Each row is a point. Each copy is the shape, with its points in the same order, stretched, turned, moved and blurred by noise. Say if it was mirrored as well.

Shape:
[[ 0.16 -0.63  0.32]
 [-0.29 -0.26  0.43]
 [ 0.25  0.10 -0.01]
 [ 0.66  0.30  0.60]
 [-0.19 -0.76  0.62]
 [-0.08  0.20 -0.32]
 [ 0.92 -0.11 -0.13]
 [-0.34 -0.49  0.22]
 [-0.09 -0.35  1.23]]
Copy 1, 9 rows:
[[ 0.15 -0.06  0.45]
 [-0.19  0.23  0.32]
 [ 0.28  0.29 -0.15]
 [ 0.47  0.79  0.10]
 [-0.15  0.05  0.70]
 [ 0.07  0.00 -0.43]
 [ 0.89  0.10 -0.07]
 [-0.32 -0.01  0.22]
 [-0.18  0.58  0.85]]
Copy 1 is: only turned
Copy 2:
[[ 0.04 -0.17  0.38]
 [ 0.11  0.36  0.22]
 [ 0.20 -0.09 -0.22]
 [ 0.91 -0.03 -0.07]
 [ 0.07  0.17  0.69]
 [-0.10  0.12 -0.44]
 [ 0.31 -0.72 -0.20]
 [-0.14  0.19  0.27]
 [ 0.68  0.53  0.84]]
Copy 2 is: only turned

Shape, 9 rows:
[[-0.69  0.20  0.08]
 [ 0.56  0.16  0.07]
 [ 0.61  0.19 -0.09]
 [-1.04 -0.26 -0.26]
 [ 0.24  0.21 -0.09]
 [-0.75 -0.16 -0.23]
 [ 0.18 -0.27  0.07]
 [ 0.45  0.23 -0.39]
 [ 0.30  0.03 -0.09]]
Copy 1, 9 rows:
[[-0.65  0.27 -0.64]
 [ 0.01  0.06  0.52]
 [ 0.18  0.17  0.51]
 [-0.35 -0.09 -0.86]
 [-0.07  0.23  0.17]
 [-0.21 -0.06 -0.48]
 [-0.07 -0.47  0.15]
 [ 0.24  0.32  0.36]
 [ 0.15 -0.01  0.32]]
Copy 1 is: only turned
Copy 2:
[[-0.68  0.66 -0.54]
 [ 0.35 -0.23  0.31]
 [ 0.33 -0.13  0.50]
 [-1.48  0.66 -0.59]
 [ 0.03  0.06  0.23]
 [-1.11  0.51 -0.41]
 [-0.14 -0.35  0.06]
 [ 0.04  0.11  0.53]
 [-0.07 -0.13  0.25]]
Copy 2 is: mirrored
Copy 3, 9 rows:
[[-0.66 -0.52  0.29]
 [ 0.43  0.52 -0.07]
 [ 0.36  0.47 -0.27]
 [-0.51 -1.14  0.01]
 [ 0.09  0.19 -0.28]
 [-0.32 -0.86  0.02]
 [ 0.47 -0.05  0.04]
 [ 0.16  0.17 -0.57]
 [ 0.23  0.09 -0.14]]
Copy 3 is: only turned
Copy 4:
[[-0.31  0.44 -0.59]
 [-0.05 -0.38  0.49]
 [ 0.03 -0.61  0.49]
 [ 0.56  0.58 -0.60]
 [ 0.05 -0.26  0.17]
 [ 0.44  0.51 -0.42]
 [ 0.35  0.14  0.55]
 [ 0.17 -0.75  0.17]
 [ 0.24 -0.28  0.26]]
Copy 4 is: mirrored

Shape, 8 rows:
[[-0.09 -0.38 -0.11  0.65]
 [ 0.76 -0.14 -0.18  0.38]
 [-0.54 -0.04  0.37  0.11]
 [-0.61 -0.36  0.29 -0.01]
 [ 0.36  0.13  0.68 -0.60]
 [-0.38  0.40 -0.50  0.18]
 [-0.50  0.94 -0.40  0.09]
 [ 0.44 -0.62 -0.04  0.01]]
Copy 1, 8 rows:
[[-0.19 -0.87 -0.31  0.10]
 [ 0.58 -0.57 -0.44  0.21]
 [-0.56  0.16 -0.29 -0.01]
 [-0.66 -0.02 -0.21 -0.32]
 [ 0.05  0.96 -0.64 -0.24]
 [ 0.14  0.07  0.33  0.54]
 [ 0.22  0.70  0.36  0.94]
 [ 0.16 -0.56 -0.31 -0.43]]
Copy 1 is: mirrored
Copy 2:
[[ 0.32 -0.53  0.02 -0.26]
 [ 0.73 -0.26  0.34  0.18]
 [-0.23 -0.03  0.04 -0.52]
 [-0.03 -0.08 -0.20 -0.64]
 [ 0.21  0.56  0.29 -0.16]
 [-0.30 -0.34 -0.15  0.18]
 [-0.80 -0.20 -0.02  0.39]
 [ 0.88 -0.08 -0.08 -0.25]]
Copy 2 is: only turned

Shape:
[[ 0.85 -0.02  0.19 -0.18]
 [-0.27 -0.03  0.11 -0.37]
 [-0.23 -0.29 -0.04 -0.13]
 [-0.25  0.23 -0.01 -0.17]
 [ 0.02  0.23  0.18 -0.41]
 [-0.18 -0.26  0.20  1.11]
 [ 0.02 -0.18  0.48 -0.62]
 [-0.15 -0.13  0.48  0.96]]
Copy 1, 8 rows:
[[-0.85  1.12  0.08 -0.07]
 [ 0.16 -0.04 -0.42 -0.36]
 [-0.03 -0.33 -0.49 -0.02]
 [ 0.33  0.00 -0.13 -0.27]
 [ 0.10  0.48 -0.14 -0.48]
 [-1.00 -0.67  0.10 -0.01]
 [-0.32  0.39 -0.61 -0.67]
 [-1.06 -0.43  0.11 -0.40]]
Copy 1 is: mirrored
Copy 2 (8 x 4):
[[ 0.59 -0.09  0.27  0.28]
 [ 0.21 -0.54  0.24 -0.06]
 [ 0.24 -0.33 -0.02  0.03]
 [-0.10 -0.45  0.25  0.01]
 [ 0.19 -0.48  0.37 -0.03]
 [-0.58  0.82 -0.29 -0.23]
 [ 0.67 -0.55  0.41 -0.11]
 [-0.42  0.78 -0.17 -0.44]]
Copy 2 is: mirrored
